Each wall is flat, endless, passes through zero and stands at right angles to its row. A trip goes straight from one point to another. List the walls that it crosses, first one first.
In the rows, 128 means zero.

Walls:
(1): [151 106]
(2): [121  84]
(3): [ 76 146]
(4): [157 142]
(5): [148 132]
(6): [206  63]
(7): [149 100]
(8): [ 82 100]
Trips:
[161 140] to [230 127] => none
[123 216] to [114 249] => none
[205 170] to [ 93 145] => 7, 1, 6, 3, 5, 4, 8

Walls:
(1): [140 131 181  96 150  88 189  58 149  62 144]
(2): [133 106 137 181  51 120  94 115 117 109 157]
(3): [129 198 119 146 146 139 109 115 106 113 121]
(4): [145 110 179  64 117  57  72 131 224 182  77]
Trips:
[110  98 183 124 167  75 143 107 102 104 119] to [109 129 154 124 157 118 134 211 105 167 122] => 1
[111 142 177  63 131 103  37 135 196  63  37] to [140  90 130 148 146 114 177 105 131 111 110] => 3, 4
[ 70 180 165 128 123 230 113 132  40 113 113] to [196 113 130  87  36  74  90 160 135  93 137] => 2, 4, 3, 1
[142  61  64 118 167 148  58 143  48 131 153] to [187 136 104 123  54 172 131  99 102  58 151] => 3, 1
[128 137 119  99 177 179  72 142  88 149 169] to [140 130  87  90 228 133  55 206 161 200  52] => 4
[ 67 214 165 142 125 160 123  82 201 172 130] to [217 170 173 105 143 168 135 155 144  86  68] => none
[146 132 110 162 118 118  57  20  66 104 139] to [110 175 168  53 174 142 142  38  64 128  81] => 2
[111 128 124 162 167 149 164 155 170  86 135] to [150 104 119 143 111 192 167  82  75 213 159] => 3, 1, 2

Walls:
(1): [183 135  79  98  96 126 103 103 167 147  63 113 125  80 114  99 116  89
 144 125 134  21 153 165 113 185  85 156 124 145 143 174]
(2): [113 184 170  79 177 140  62 106 133 110 112 117 141 116 143 182 110 166
 171 135 165 127 177 150 123 189 149 184 123 200  99 156]
(3): [169 163 139 138 119 121 112 205  79 113 120 128 195  74 175  81 147  87
  69  78 119  84 137  86 119 176 148 116 182 153  30 114]
(4): [ 85 102 135  51 122 155 169  63 117 110 138 165 124 132  91 140 133  83
 104 127 132 194 169 171  94 132 137 189  84 105 217  96]
(5): [123  73 189 131 117 221  80  78 153  95 156  95 101 142 117 186  89 176
 104 124 115  97 110 154 120 226  95 149  74 170 163 187]
(6): [156 131 154 150 142  76 129 134 104 162 174 121 121 153 137  69 159 116
 141  47 168 127 134  60 134 100 191 161 129 156 148 117]
Trips:
[118 122 134 102 118 187 138  86 113 160  82 167 176 170 145 114 107 195
 132 143 155  99 176 124 153  93 159 110 123  89 154 146] to [149 122 151 139 134 161  88 118  80 112 173  94 102 122 128  94 142 135
  34  57 180 127 155 109 120 159 112 135  76 119  86 108] => 6, 3
[210  71 114 122 129 120 133  71 162 110 132 121 107 122 117 135  92  65
  87 147 168 122 200 139 138 125 103 125 124 182  49  71] to [119 123 118 207 152 170 149 101 176 120  80 101 181 147 169 136  99 185
 131 187 154 123 124 154 112  95  75 117 138 172 177 122] => 4, 3
[137 128 100 111 106 134 117 186 153 124 142  95 110 147 164 127 121 107
 109  87 122 150 204 124 169 145 220 166  65  96 118 155] to [169 120 160 105 203 160 153  84  79 163  86 129  78 129 137  99  89  71
 106 157 176 132 152 193 108 109 155 114 156  64 117 119] => 1, 3, 2, 6
[168 188 146  80 110 133 155 146 208 161 127  99 122 120 168 147  94 134
 140 128  52 131 118 107 140 163 146 135 102 157 149  69] to [120 209 131 147 171  77 162 157 158  97 166  99  96  74 133  52 157  74
 137 151 111 150 143  49 132 144  59 159  85  80  95 107] => 5, 6, 2, 1
